Every row gives one point. Two turns around zero, p and q, are shown by what they do to some points. Write where each new point lands after one turn and then the other. Backwards means that the second turn is done in reverse. Each puzzle has new turns, and all numbers are rounded.
In the rows, zero is written as 128.

Turn p:
[128 110 110] => [143 122 108]
[122 144  80] => [127 160  88]
[115 145 112] => [113 143 113]
[148 124 183] => [132 108 183]
[167 111 168] => [158 112 176]
[ 89 134 115] => [ 97 123 101]
Turn q:
[100  81 151] => [114 114 184]
[169 134 137] => [167 119 114]
[136 118 139] => [140 122 138]
[ 99 148 138] => [112 161 134]
[171 131  90] => [141  94  84]
[ 93 156 114] => [ 94 158 115]
Where do these land?
q, then p: [153 107  84] => [155  99  91]
q, then p: [121 154 150] => [117 158 142]
p, then q: [ 80 141 131] => [ 80 132 142]
q, then p: [159 110 147] => [162 122 149]

Turn p:
[181 160 111] => [161 127  73]
[129 149 135] => [145 143 127]
[100 114 117] => [ 99 135 142]
[101  89 149] => [107 108 171]
Turn q:
[125 106  98] => [ 99 105 131]
[169  98 143] => [160  86 132]
[120 155 106] => [108 145 104]
[ 98 153 165] => [145 176 145]
Where do these land?
q, then p: [118  95 163] => [164 102 148]
q, then p: [153 147  71] => [ 66 142 116]
p, then q: [102 118 136] => [142 148 143]
p, then q backwards: [139 151 142] => [139 139 152]

Turn p:
[137 152 217 123] => [ 80 143 205 119]
[136 134 115 150] => [142 127 126 152]
[127  91 101 125] => [153 101 105 113]
[138 142 104 114] => [143 152 111 126]
[102 122 103 129] => [123 117  94 132]
Turn q:
[ 93 148 134 153] => [118 143 163 155]
[114 140  80 120] => [ 93 137 101 155]
[124  71 115 101] => [100  80 112 100]
[119 159 158 131] => [140 161 155 123]
[123 138 151 131] => [137 140 148 121]
[195 112 129 133] => [179 107  88 116]
Where do these land?
p, then q: [137 144  94 119] => [136 145 101 150]
q, then p: [ 97 124 154 109] => [ 91 135 137 105]
p, then q: [163 151 154 101] => [143 175 142 104]
p, then q backwards: [ 87 112 149 173] => [ 99  85  93 151]
p, then q: [156 110  89 137] => [159 117  88 131]

Turn p:
[121 115 140 145 146 138] => [104 112 142 132 124 123]
[ 95 144 127 120 116 153] => [111 133 110  96 115 145]
[123 145 151  97 143 114] => [138 121 139 112 160 154]
[130  78 124 119 119 122] => [138  94 107 137 131  97]
[115 150  52 183 165 121] => [ 82 203 144 134 126  75]
[145 155 168 127 111  81] => [181 126 171 121 130 149]
[168 109 134 106  96 166] => [143 107  84 165 110 153]
Turn q:
[117 128 112 139  88 117] => [ 89 126 121 143 118 147]
[112  71 123 138 125 125] => [103  93 155 139 123  98]
[166 143  63 128 128 124] => [132  89  66 130 137 150]
[ 42 126 123 134 126 130] => [ 65 147 159  96 161 116]
[157 150 164 101 137 112] => [168 157 121 118  95 128]
[150 157 164 105 141 159] => [181 152 144 116 128 152]
[152 120 147 151 150 129] => [157 131 129 154 134 106]
Where do these land?
q, then p backwards: [112 152 111 116 152  77] => [ 89 122  79 120 112 141]
p, then q: [118 109 125 159  81 158] => [ 83 111 124 143  98 160]
p, then q: [125 165 117 127 115 153] => [124 134 126 116 146 170]
p, then q backwards: [130 106  95  93 139 135] => [129 146  96 157 153 115]
p, then q: [139 129 149 139  83  89] => [159 120 123 159  84 145]
q, then p: [127  83 181 112 188 147] => [190  94 174 157 156 145]
p, then q: [146 153 118 150 138 136] => [123 160 131 139 144 144]
